Each row is a point. Each table stands for the endless flat space through its points: a line for two points, a plane for three, and so on. Write the one point that lies in both, or say that there is none.

First:
[[-11  10  30]
 [ 19  28  -6]]
Second:
[[18 23 10]
 [11 21 11]]
They share: [ 4 19 12]

First:
[[ -3   2  13  -8  26 -21]
 [ -3 -22  17   8  38 -13]
 [-11   8  27  -2  14 -23]]
Second (2 x 6):
[[ -7  -1  25 -11  11 -12]
 [ -7  -1  23  -6  17 -16]]
They share: [ -7  -1  21  -1  23 -20]

First:
[[  9  12  28  14  -1   5  -9  -4]
 [ 21  -7  29  21 -20  -2 -17  -1]
 [ 14  21  15  28   2  -5 -22  20]
 [  3 -11  21  19 -24  12  -7  -7]]
Second (3 x 8):
[[  5   8   4  28  -4  -1 -17  -3]
 [ 17  21  21  34 -25   3 -31  22]
 [ 11  42  10  36 -32  -9 -59   7]]
They share: no point

First, 4 rows:
[[  0  21   8  18  29 -49  15 -26  -7   8   8]
 [ 26  21  -6 -14 -17 -32   9   0 -11  14  27]
 [ 20  21   0   0  23 -20  29 -28   7  24  21]
 [ 16  21   7   5  21 -33  27 -22   3  14  19]]
Second (5 x 11):
[[  5 -14 -25 -24  -1 -33  21 -26 -29  50  18]
 [ 19  -5 -11 -10  11 -35  -6  13   7  41  33]
 [ 37  33 -13   3   5 -19  15  -9  14   8  43]
 [  5 -10 -26 -17   6 -41  21 -10  -8  44  35]
 [ 14  22 -34   0   5 -39  30  -2  34  14  66]]
They share: no point

First:
[[-12  -8  17  31 -11 -10   5  -7 -23   4  30 -31]
 [ 29  14  42  17  -1 -20  44 -29   1  33   8  10]
 [ 13   7  37  21 -15 -10  19 -20  -4  22  11   0]
 [-40 -38  -7  31 -23 -14 -45  -7 -21 -34  44 -35]]
Second:
[[ -5 -12 -12  11 -37 -13  -1 -40   1 -30   5   0]
 [ -4  -9  27  29  -8 -16  -4 -15 -13   9  24 -13]
 [ -5 -10  16  25 -16 -15  -5 -22 -10  -2  18 -10]]
They share: [ -2  -9  21  23 -13 -16   2 -19  -8   3  23  -9]

First:
[[-16 -18 -16   5 -23  -4  12 -13  22   5 -12  19  11  -5  -7  13 -13 -14]
 [ 13 -45   2  13 -38 -13 -10  -7  19 -22 -45  -8  16  -8 -35  40  15   0]
 [  4 -14   8   5  -3 -24   4 -37  26 -23 -32  23  -1  -1  -7  25   3 -22]]
Second (3 x 18):
[[-18 -30 -15  11 -19   1   7  -2  21 -11 -37  17  14  -9 -25   6  16 -26]
 [  0  -4  19  -1 -35  -3   9 -34  21  19  -7  13  20  15  11  36   0 -12]
 [  1  -7  12  -5 -37  -7   8 -28  17  12 -12   7  13  11   5  33  -6  -9]]
They share: no point

First:
[[ 14  -2  25  14 -11  -4  -9  -5 -13   8  28  36   4  16 -17  13 -18  35
   31 -19]
 [ -8  16  35  16   9 -16 -13 -15  -7  26  14  32  14  -4 -33  29 -34  27
   15  -9]
 [-37  43  40  20  40 -25  -6 -35  -4  50   1  15  40 -32 -47  49 -48  11
   -5   5]]
Second (4 x 20):
[[-10  11  21   6   2  -6   1 -32  -2  29  21  18  30  -4 -30  35 -34  20
   14 -16]
 [ -6  29  16  30  48  -3   9   6 -49  -1  35  33  15 -21 -14  -4  19  25
   51  -5]
 [  3  -4  43   9   6  -9 -12 -21 -10  26  29  27  45  27 -14  35 -29   4
   24   7]
 [  9  38  28  45   0 -12   0  -9 -13  26   5  12   0  -6 -20  14 -32  49
   -3 -14]]
They share: [ -4  16  25  17  10  -7   0 -20 -13  23  22  21  25  -2 -23  25 -24  23
  19 -10]

First, 3 rows:
[[  4  21  21  13 -47  14 -31   8  21   0  24 -32 -10 -11  12  -1   6 -25
  -18  48  27 -13 -31 -55]
 [-32 -31 -35 -27 -11  14   1  -4 -23  12 -12   4 -18 -31   0  31  14 -21
   30  16   3  15   5 -11]
 [-30 -33 -35 -19  -9  18   9 -22 -17  10 -22  10  -2 -37  -2  23  22 -39
   30  12  15  17  11 -13]]
Second (4 x 24):
[[ -4 -29 -23 -14   9  39 -22   9 -12  20  15 -22 -15 -21   2  26  15 -30
   -8  27   0  -2 -16 -55]
 [-33  -3 -50  10 -27  12 -34  -3 -35 -15  -5 -24 -12 -21 -10  43   8 -15
   17  12   4  13   3 -14]
 [-35 -16 -17 -19 -35  -2   4   0 -12   5  -8   8 -28 -28  13  22  -2 -17
   36  21  14   0   4 -14]
 [-16 -27 -19 -16  -6  23 -11  10 -12  16  10  -9 -27 -23  12  25   1 -25
   10  24   5 -10  -8 -47]]
They share: [-23 -18 -21 -17 -20  14  -7  -1 -12   9  -3  -5 -16 -26   3  23  12 -22
  18  24   9   8  -4 -22]

First:
[[-11   8  10   7 -25   3   6   9 -16 -15  13  24 -21 -15  19 -14   7  15
    5  19 -26  15  16  27]
 [ -7  10  20  -1 -25   1   0   3 -12  -5  25  32 -33 -15   7 -24  11   5
    3  25 -26   7  20  33]]
Second, 6 rows:
[[-39   3  14  23 -32 -11  22  -6  -8 -22   0  42 -41  -5   5  -6  26   7
    7   5 -36  25  17  20]
 [ 20  12 -12  -6 -40   8  -6   4 -17 -24 -13  14 -19 -17  67   5  10  48
    3   3 -31  45  12  57]
 [-26   4  13  22  -7   7   9  30 -21 -18  16  18  -7 -25   3 -12 -11   3
   10  20 -21   1  13 -11]
 [-26  -3  15  30 -20  -2  -1  33 -34 -17  27  11 -11 -20   4 -29 -24  -1
   19  37 -32  -2  11   8]
 [-32   2 -14  10   4 -28  -8  10 -43   2 -17  32   1 -39   9 -19 -10  -2
   27   3 -37  15  -2  -5]
 [-27   4   3  18   4  -2   1  29 -28 -11   2  22  -1 -36   4 -10 -15   0
   16  10 -24   4   7 -21]]
They share: [-13   7   5  11 -25   4   9  12 -18 -20   7  20 -15 -15  25  -9   5  20
   6  16 -26  19  14  24]

First, 3 rows:
[[-21 -35  23 -39   9 -28   2 -41  30  28 -17  10  -9  34  21 -25  -1  37
  -45   1  -7  12  16  27]
 [-15 -36  24 -38   5 -35   0 -41  26  32 -16   8 -16  30  19 -20   4  32
  -42   0  -9  18  17  27]
 [-29 -19  11 -33   7  -2  18 -31  34  16  -5  24  13  30  21 -33  -3  39
  -37  15  -3  -6  10  25]]
Second (3 x 24):
[[  3  -9   5 -21  -7 -22  24 -30  12  16   8  18  -8  19  19  -8   7  11
  -24  28  -6   8  27  10]
 [ -3 -15  -5 -28  -4 -27  18 -28  16  24  -1  37 -12  20  25  -5  34  32
  -21  -4  -9  13   1  20]
 [-12 -15  16 -25 -13 -12  18 -25  22  27   8  16   0   8   7 -23   7  14
  -21  29  -9   7  16  26]]
They share: [ -9 -15   9 -26 -10 -17  18 -26  20  26   5  23  -4  12  13 -17  16  20
 -21  18  -9   9  11  24]

First (4 x 24):
[[ 25  20 -13 -13  11 -24 -21  32  22 -15  48 -18 -40  15 -36   6  42 -31
   31 -30  -8  14  -2   3]
 [ 28   9 -15 -20   1   8 -26 -12  43 -10  -4   5   0  15 -30  -5  11  -7
   -4  11  27 -22  17 -19]
 [ -8   4 -25   1  -5 -13   9  12   4  -2  30   6 -42  20  -9  12  30  -8
   15 -11  -1   4  -2  -3]
 [ 13   2 -14 -20  -5  11  -7 -30  37  -3 -20  22   9  19 -15  -7   4   6
  -14  21  34 -24  15 -29]]
Second, 3 rows:
[[  1  10   6 -30   0 -26  -1 -24  18 -17   6  14 -11  26 -22 -14  26  -7
    8 -17   7   0  -8 -24]
 [  1  17   0 -36  -4 -19  -1 -27  23 -17  11   8  -5  28 -22 -11  21  -9
    8 -20  11  -4  -5 -23]
 [-11   4  18 -36  -6 -38 -15 -36  12 -29  10  12 -19  24 -24 -22  18  -9
   12 -31   3 -14  -8 -12]]
They share: no point

First (4 x 24):
[[ -3  16 -35  31   4 -20 -42  17  15 -26   7   2  -3 -23  16  26  28  12
   38  28 -16  12   2 -25]
 [  9   3 -44  29  -2 -16 -11  -3  11 -39  10  20   3 -32   4  19  -2 -26
   36  12 -24  29 -16 -18]
 [-36 -37   0  -9  20  -6  -6 -16  24 -13   8 -17   6 -11  31  -9  25 -21
   15  17   5  -8  23 -20]
 [-22  -3 -22  13   6 -13 -29  10  12 -16  17  -3  -2 -14  13  19  33   4
   27  24  -8   4   6 -34]]
Second (6 x 24):
[[  0   9  -4 -11  26 -11 -22   8  31 -57  29  27 -20 -17  -5   3  31   6
   28  14   5  14 -29 -15]
 [-14 -31 -45   4 -10 -25  22 -11   4 -12   2 -12  15   3  21 -16  26 -35
   37 -11 -26   0   9 -16]
 [-22  -7 -15 -16  17   4  -4   7   8 -38  43   9  -8 -11  14  16  11  -3
   21  26  16   3 -28  -9]
 [-10 -21 -46  -9 -12 -24  24  -3  -6 -23  12  -9   8  12  20 -11  21 -23
   42  -4 -12   2 -14   7]
 [-30  -9 -26 -21  24  -9  12  17  23 -25  49   1  20  12   6 -29  33   6
   55  19 -16   0  -8 -16]
 [  0  -5 -29  -2  19  -1   2   8  23 -48  30  17 -24 -22  23  14  37 -12
    7 -12   3 -17 -21 -39]]
They share: [-22 -23 -18   3   8  -8  -4 -10  14 -21  16   1   4 -17  13   5  15 -25
  21  13  -7   8   3 -26]

First (5 x 24):
[[ 26  21  15  44  12 -51 -11   2  35   4 -29 -32   9 -40   9  29  48 -56
  -27 -22  10  21  12  -4]
 [  4  10 -15  10  25 -39  -8 -17  -1 -16  -2  -4  12 -29  -7  30   2 -16
   21  -1 -20  18  -3 -13]
 [-26  25  -7  41  20  -4 -13 -20  -8  -4  26   4  11  -3 -28  11   3 -12
   33  31   6  -2  -9 -16]
 [  8  -3 -13  37  14 -21 -20  31  51  -4 -27 -22  39 -25 -32  31  30 -45
    6  -5 -21  54 -25  28]
 [-20   3 -26  35   1   7  -8  -2  -1   4   8  12  22   3 -70   9 -15   6
   56  17 -37  32 -39 -10]]
Second, 6 rows:
[[ 24  -1  -2  -2  27 -42 -12  -6  -4  -3  19 -27  18 -25  -5  37  33 -19
   25  22 -24  20 -14  -3]
 [ 17   0 -23  30  -9 -37 -38 -35 -20 -32  -5  13  37 -13 -21  23  37 -22
    1 -12 -23 -10 -32 -25]
 [  2  -3 -14  52  -6 -37 -20 -38  14 -15  -3   2  14 -19 -36  43  29 -26
    7  11 -28  -7 -23  -9]
 [  7   3  -1  21  12 -44  11  -6  26   3  23 -30  12 -36 -16  38  34  -3
   29  49 -35  26 -15   3]
 [ -4  20 -22  34  15 -25 -43 -14 -13 -23 -34  29  28 -20 -24  16  -6 -53
    3 -42   3   3  -3  -9]
 [-19  17  -2  82 -16 -51   2 -23  39  -7 -14  15  13 -46 -54  36  24 -26
   12  12 -30   0 -16   9]]
They share: no point

First:
[[ -8 -10  47  26 -18  -5  -3   6  15   4   1  -1 -27   9  -9 -29  -8  28
   21  22   1  10  42  36]
 [-37   1  27  -9 -25   3 -32  10  -6 -17  -7 -10 -44  25 -22 -13  45 -11
  -16  15 -15 -32   1  22]
 [-37   1  31  -9 -17   3 -10   2 -22  -5   1 -12 -16  39  -2 -13  25   9
   -6  29  -1 -22  -3  22]
 [ 15 -43  -5  24 -21 -25  28  -5 -37  19  10   4  -1  21  48 -12  21  19
   25  13 -24 -62  -4 -11]
 [-24   0  34   7 -26  -7 -10   5 -15   4  12 -16 -25  32  -5 -24  11  16
    7  32  -1 -14   8  32]]
Second:
[[ -2 -19  41  39 -19   4 -10  -6  -1  40 -14   5 -27  41  29 -61  11  15
   38  31  -5  -5  33  33]
 [-14 -13  33  29 -17  10 -13  -3 -14  22 -14  10 -22  40  13 -44   9  12
   27  20  -5 -11  17  23]
 [  8 -35 -11  25  -3 -32 -16  16   3   4  36 -19  13  17  -5  -3  43   3
    4  39  13 -71  13   9]
 [-37   4  24   7 -16  19 -12   2 -38 -11 -17  14 -17  32 -13 -14   6  11
    4   0  -6 -17 -13   7]
 [-38   6  33  16 -12  19 -11   9 -34  -4 -22  11 -12  32   0 -26  10   5
   11   8   1 -14  -6  16]]
They share: no point

First, 6 rows:
[[-10  -9  55 -11  14 -26  29  11   6 -16  81  22 -32 -22  11   5 -15 -10
   10 -20 -33  43 -16  31]
 [ 17  -6   1  39  10  18  38  -3  42 -39  18 -31   6  -8  27  -8  40   7
    8  53 -26  28  14 -18]
 [-28 -29  19   3 -15 -33  27  22  36 -37  19 -19 -35 -13  -7  31  11   0
   38  27 -40  10  10  -6]
 [-13 -37  19 -24 -34 -36  10  16  29 -17  13 -16 -32 -19 -23  16   0  -8
   34  20 -13  10  13 -16]
 [ 16 -30  31 -56 -45 -17  30  22 -16   0  21   7 -35 -20 -44  -1 -29 -26
   44  14   5   9  19 -21]
 [  2 -27  19 -14 -22 -20  14   8  27 -16  21 -14 -20 -19 -10   2   6  -7
   22  22  -9  19  11 -14]]
Second (5 x 24):
[[ 19   4 -11 -15  12 -15  27  -6  -6 -20  16  -5 -22 -36  -3 -21  -1   4
   42  28   7  21 -11 -12]
 [  1  -1  -5 -14   6 -15  38  25   6 -30  13  -3 -24 -30 -10 -30   7   4
   39  37  -8  -6  -5  -7]
 [  5 -41  19   4  -9  -9   4  -6  24  -2  44 -16 -18 -17 -15  -5  10 -13
   -8  29 -41  17  13 -15]
 [  7 -60  61  -3 -39 -13  -7   5  58 -18  21 -50 -28 -19  -2  24 -10 -43
  -29  30 -42  24  43   2]
 [-11 -30  13  -5  -6 -11  27  38  26 -26  26  -9 -24 -20 -17 -27  13  -6
    8  44 -43 -21  13  -6]]
They share: no point

First:
[[-26 -19  24  -6 -12 -26  -9 -15  20 -16  -3   3  23 -28  35 -10 -11   0
   -8 -19 -13   7  13 -17]
 [  4 -19  42  21  -3   9 -16   3  18   0   4  32  47  -7  23 -16  10  -4
  -32   4 -19  12  13 -10]
 [ 10  -8   1 -17 -28 -26 -66 -43 -29 -20   5 -17  -1 -45  42 -23 -19 -34
  -16  -7  15  41  33   0]
 [  2  -9  37  32  30 -47 -17 -26   2 -10 -61  11  14 -45 -27 -10 -45  11
  -29  37 -34 -11 -10 -28]
 [ 44 -31  64  37  31 -19   0   7   7   5   4  85  13 -15  24  25  16 -14
    7  41 -21  -7   1   9]
 [ 35 -19   1   5   5 -49  33   3  12 -15  33  65  12   0  15  85  13 -42
   70  19  32 -25 -10  25]
 [ 72   2  16  21  58 -37 -28  14  -2  21  -5  54  38 -34 -17  24  -9  -9
  -10  84 -12 -20 -40  24]]
Second:
[[ 10  -3  28  16 -22 -42   2   5  15  16  -4  14  18  -8  16  -4  21 -21
  -11  -1 -29 -28  -9   0]
 [ 44 -23  42   6  30 -18 -18 -25  -5 -16  12  36  46 -16   8  12 -39 -27
   -3  19  -5  14  -5  22]
 [ 19 -13  27 -24  23 -16 -63  -1  18 -59 -25  17  11 -27 -24  38  -8 -17
   -7  -5  52   2  -3 -23]
 [ 29  12  -7 -11  25  -3 -30   7  14 -24 -14  27  21 -58  11  12 -36   5
   29  41  33   1  -5  -3]
 [ 27   9  -3  -1  25 -10 -17  -3   0  -6 -15  41  31 -52   9   4 -47   1
   24  44  18   9 -13   2]
 [  7 -16  43  24 -14 -45  -7 -32 -13  17  11  43  30  11  -7  -8 -13 -40
  -23   7 -34  -2 -13   1]
 [ 13  19   3  12 -20 -30   2  -4   1  25  22  31  26 -29  23 -14 -18 -14
   24  38 -27 -22 -17  18]]
They share: no point

First:
[[ -9  40 -26 -18 -24  11   5  28 -32  -6   7   0  -8 -16  -4 -28   9 -14
  -34  39  23 -16  -6 -33]
 [-15  34   0  -2 -11 -17  17   4 -17 -22 -17  -5   1 -18 -16 -15   5  -7
  -28  38  36  -8 -22 -20]
 [  4   6  -5  27   1 -24  14  -4  -7 -34 -13  22  -5   8   2 -20 -10 -10
  -17  27  11  30 -34 -10]
 [ 24  19 -44  -2   3  30  40  30 -39  -6  25  -2 -22 -16  12  -4  -6 -36
  -17  29   7 -38 -18 -22]
 [ 29  -3 -31  29  20   5  45  10 -22 -26  13  14 -23  -2  14   2 -17 -32
   -8  25  -1  -6 -36  -7]]
Second:
[[ -8  -4 -34  22 -15 -48  31   2 -18   7  38  36 -23 -30 -23 -27   2  17
  -28  30  -2  20 -42   3]
 [ 14   5  -7   6   9 -28  57 -12 -15 -12  17  11 -51 -28 -18 -35 -14   8
  -40  32  -9  -9 -34  -2]
 [ 11   0  -6  -8  17   3  39  -1  -6 -20   2  14 -32 -13   1 -32 -18 -15
  -24  40  -4  -5 -40 -13]
 [ 19  27  -8  14   4 -22  56   3 -45 -32  15 -12 -49   3  -5 -22   3 -15
  -47  16   3 -21   2 -21]
 [  4  18  -2  -4  13  -4  41  12 -36 -41   6  -6 -37  18   7 -25   6 -33
  -38  28   6 -12  -4 -33]]
They share: [ 17  12 -26  11   0   6  25  14 -24 -18   7  11 -12  -1  10 -15  -9 -24
 -16  25   7  -3 -25 -17]

First, 4 rows:
[[  6  -2  -5  47 -25 -18 -20  41  22  10  17  51  13  -1  -2  -5 -15  17
  -17  31 -50  15 -10   6]
 [ 36  22 -11   5   1  16 -14  35 -12  18  -5   9 -11  19  20  -7 -17 -17
   -7 -13 -28  35 -34 -10]
 [ 41  26 -16   2   4  23 -13  30 -15  34 -22   2 -27  17  29 -14 -12 -24
   -8 -15 -19  37 -38 -30]
 [ 26  26 -28  20  -2   5 -10  12   0  46 -10  23 -33  11  23 -11   6 -27
    1   0 -10  19 -17 -48]]
Second, 7 rows:
[[ 32  44 -30  20 -34 -29 -49  32  -2  41  34  23 -38  16 -19 -20 -15 -14
    5  28 -47   7 -41   7]
 [ 26  -1  -1   5  22 -20   2  37  11  31   4  35   4   1  31  27 -21 -32
  -22 -36   1  19 -14  -4]
 [ 33  11  -7  -6   7 -20  -7  22   8  49  19  28 -22 -14  31  20 -16 -18
  -12 -22   5  24 -31 -13]
 [ 41  34 -24  34  28   3 -16  16  19 -17 -26  44  48  70  -7   4 -10 -33
  -28  -1 -21  21  -2 -30]
 [ -6  10 -23  32   8  35  12  48  -3 -10  42  -2  -2  11  40   0  -1 -16
   -5 -40  10  34  -3  26]
 [  5  10 -22  37 -13   7  -8  67 -21  -9  21  22  24  41 -11  -3 -10 -30
    7  -8 -63  10   2  42]
 [ 18  -9  -2  23  10 -32  -3  63  14  32  17  38 -17   1  25  23 -40 -34
  -21 -39   0   2 -16  26]]
They share: no point

First (3 x 24):
[[  3   8  27 -28   0 -26   4   4  29 -28  12 -18 -33   7  38 -13 -38 -11
    0 -15 -30   4  -7  -5]
 [ 23  32  -1 -44   0  -2  24  16   1 -36   0 -30 -29   7  22  -1 -26 -19
  -24 -15 -26  20   5   3]
 [ 32  33  -6 -44   4   5  22  15  -5 -36  -7 -31 -25   2  16   0 -21 -18
  -34 -17 -24  19   4   2]]
Second (6 x 24):
[[ 25   2  -1 -38  58 -12  11 -17 -18 -17 -20 -43 -50  27  17  15 -30  10
  -27 -11 -16 -11 -22 -48]
 [ 27  12  29 -28 -10 -14 -15   1  32 -29  -8 -15  -8 -35  29 -27 -16  -4
  -15 -29 -16   3  -8   6]
 [  9 -12  -5 -37  27 -32   6  -6 -15 -14 -16 -21 -54  21  13  15 -53   9
  -17 -24 -19   2 -19 -39]
 [ 43  23   7 -48  30 -11 -10 -17 -15 -26 -12 -45 -25  -8  33 -10 -26   0
    0 -21  -1  -9 -25 -37]
 [ 21 -12   1 -25  45 -18   7  -3  -8 -14 -14 -28 -47  33  10  12 -47   1
  -35 -16 -33  -6 -19 -38]
 [ 19 -24  43   2  32  -8  12  20  65  -9 -34 -22 -17   3  -6 -10  -2  12
  -83 -19 -52   3  10  17]]
They share: [ 25   5  19 -24  12 -11  -7  -2  18 -26  -6 -18 -22  -8  24 -13 -26  -6
 -24 -21 -25  -3 -13 -10]

First:
[[ -3 -31  -6 -21   2   9 -25  -3  20  -8  -8 -13  16  -2   5   6   6 -26
   -8  -2  15 -28   6   9]
 [ -2 -37  -9 -26   0   5 -27  -8  19  -9  -4 -17  17   1   6   1  11 -33
   -8  -1  15 -30   1   6]]
Second (5 x 24):
[[  6  -2  12   1   5   6  -5  34  19 -11 -27  -2  -3  14  19  33   4   9
  -11 -24  -5 -38   1  14]
 [-22   3 -10   1 -19  33 -32  30  19  25 -15  23  -6   3 -16  13  22  -5
  -30  -8 -15 -11   9  14]
 [-33 -35  -9 -32 -22  30 -71   4  25   7   9 -11   3  -7 -20  -3  -5 -36
  -26  18  22  -5  22  14]
 [-23 -72 -46 -51   1  31 -30 -41  10  -8 -22 -12  45 -22   4  -2 -13 -53
  -16  22  43 -30  10  -7]
 [-27 -51 -21 -39  -8  22 -35 -11  31 -14 -20 -13  21   3   2  17 -19 -28
  -21   4  16 -27  22   8]]
They share: no point

First:
[[-22  11 -32 -12  35   8  16   9  -7  -2   4  14 -36 -25  -8  30  -9   6
   16 -36  17  13   2   7]
 [ -3  -3 -21  -6  19   8  -7  -8  21 -16 -13   1 -12 -22   6  28 -28  28
    7 -12  15 -12  14  18]
 [ -9   1 -25  -7  24   8  -2  -5  15 -14  -7   3 -18 -23   1  29 -23  22
    9 -17  15  -7  10  15]]
Second:
[[ 33  -7 -21  10  16  16  -8   6  20  24 -18  -3  -8 -29  13  37 -35  52
   45 -29   5   4  14  -7]
 [ -1 -13  -4   7  16   1  -6  18   3  -8 -25  11 -14 -47  32  38 -44  38
   19 -30  10   0  16  10]
 [ 13 -11   1  -9   3  36  12 -17  10  13  -7  34 -29  12  17   6  -6  32
   -3   3  14  37  50  37]
 [ -5  15 -31 -27  17 -28   3  22   4 -16 -41   1 -10 -22   1  27 -29   7
   30 -48  34 -38 -23  -9]
 [ 31  -2  11   0 -18   6 -10 -11  21   6 -19  29  -7  22  29  15 -12  35
   45  -8   7   8  19  -5]
 [  7   8  -8  -7   0 -29 -17  16  14 -19 -36   6   4 -20  24  37 -34  22
   52 -42  16 -33 -18 -22]]
They share: [  1  -3 -15 -11  16   8   4   5   7  -2 -21  13 -18 -21  13  25 -25  26
  11 -25  19   3  18  17]

First (5 x 24):
[[-37  -7 -29  24 -38  11 -21 -49 -44  19 -24  -3 -20 -12  14  -9  29  28
  -38  12 -23 -24  14  48]
 [  7  28 -35   8  -8  24  -2 -10  10 -37  26   7  31 -24  37 -39 -49  -7
   -9  30 -10  -7 -56  38]
 [-31  20 -15   9   2  31 -34 -22 -10 -15  14  -8  31 -36  15 -26 -31  -1
  -18  28 -11  -6 -44  12]
 [-15  25 -12   3 -16  -6  27 -16 -20  -2  13 -30   5 -21  20 -27  -7   6
   -3  18  31  -6 -13  11]
 [ -5  33 -16   0  -2   8  16  -7   0 -23  28 -19  28 -29  27 -37 -37  -6
    1  25  21  -2 -43  10]]
Second, 3 rows:
[[-25  28 -16   1 -20  21   0 -20 -25  -6   3 -23  15 -12  23 -16 -23   7
  -16  14   5  -7 -23  26]
 [-19  -2 -10  17   5  -4 -33 -23 -15  -4  14 -14  -9 -33  23 -12   7   1
  -16  14   4  -2 -19  22]
 [-11  22 -18   9 -15  16  -5 -19 -31 -20  10 -10   7 -21   7 -36 -17   1
  -24  30  -8  -6 -27  30]]
They share: no point

First:
[[ 25  20  14  19  50  41  29 -45  33  -5   6 -12 -10 -23  10  28 -32 -31
   14  11  17  -6  -2  27]
 [ -5  42 -20  44  37 -18   4 -37 -45 -19  -4 -23 -25  -1   5  11  -5  -6
   30 -27  23   8 -22 -15]
 [ -3  34  -9  13  35  -7  38 -18 -19 -55  27 -32  -1 -27  24  27 -30 -38
    3 -10  16 -18  -8   0]
 [ -5  26 -10  30  39  -3  25 -36 -31 -40   6 -37 -10  -7  17  19 -16 -11
   22 -12  35 -24 -30  -3]
 [  0  35  -6  24  18 -20  10 -22 -24 -38  22 -29 -17  -6   3   9 -21 -13
   24 -19  21  13  -5 -12]
 [-25  30 -12   6  -1 -36  10  27  23 -19  12   3  17 -53  11  21  -3 -36
   10  -7 -17  20  18   1]]
Second, 4 rows:
[[-23  34  -7   4   8  -8  -7 -13  -2 -32   3  -8  -3 -11 -16  35 -11 -13
   -1 -12   1 -10   1  -4]
 [ 17  30  15  19  53  -1  29 -29  40 -15  15  -1  20 -42  17 -22 -19 -23
   49  18  26   1 -17   7]
 [ 28  28  11  28  59  10  23 -28  43  -8  12   4  18 -53  11 -25 -20 -16
   56  12  22   8 -29  26]
 [-17  28 -12  15   7  -4  -9 -10  -2 -22  -6  -6  -9 -17 -16  36  -7  -9
    2 -16  -6   1  -6   8]]
They share: no point

First:
[[ 20  36 -21   6  13  -2  -7  42   4  -8  23 -26  29 -12  13   3 -11 -17
  -44  -5  18 -10  -7 -21]
 [ 30  48 -22  10  20   6 -10  51  17 -13  33 -28  42 -19  20   8 -10 -23
  -55 -11  32  -9 -13 -27]
 [ 20  27 -36  18  -2 -11  11  48  -2   7   2 -35  14   0   7  -9  -8   1
  -38   4  -3 -10   8  -9]
 [ 15  15 -32  -1  10 -42  26  28 -15  27  -4 -26  -3   0 -27 -11 -19  33
  -23  37 -20  11  42   2]]
Second:
[[ -9  14 -21 -19  -5  -3   6  19 -20  -5 -14 -23   7   9 -11 -19 -17 -11
  -13  11  -8 -27  -9 -22]
 [ -6  15 -25 -20   2   0   8  12 -13 -16 -15 -25   3  14 -10 -16 -22 -23
   -4  16  -4 -30 -13 -24]
 [-14  14 -19 -24 -11   0   7  22 -24   0 -19 -22  11   8 -15 -25 -15  -5
  -16   9 -10 -30 -11 -25]]
They share: [  0  12 -19  -2  -1 -18  -1  24 -22   2   3 -22   3   2  -1  -7 -13  -5
 -22   7 -10 -12   5  -9]
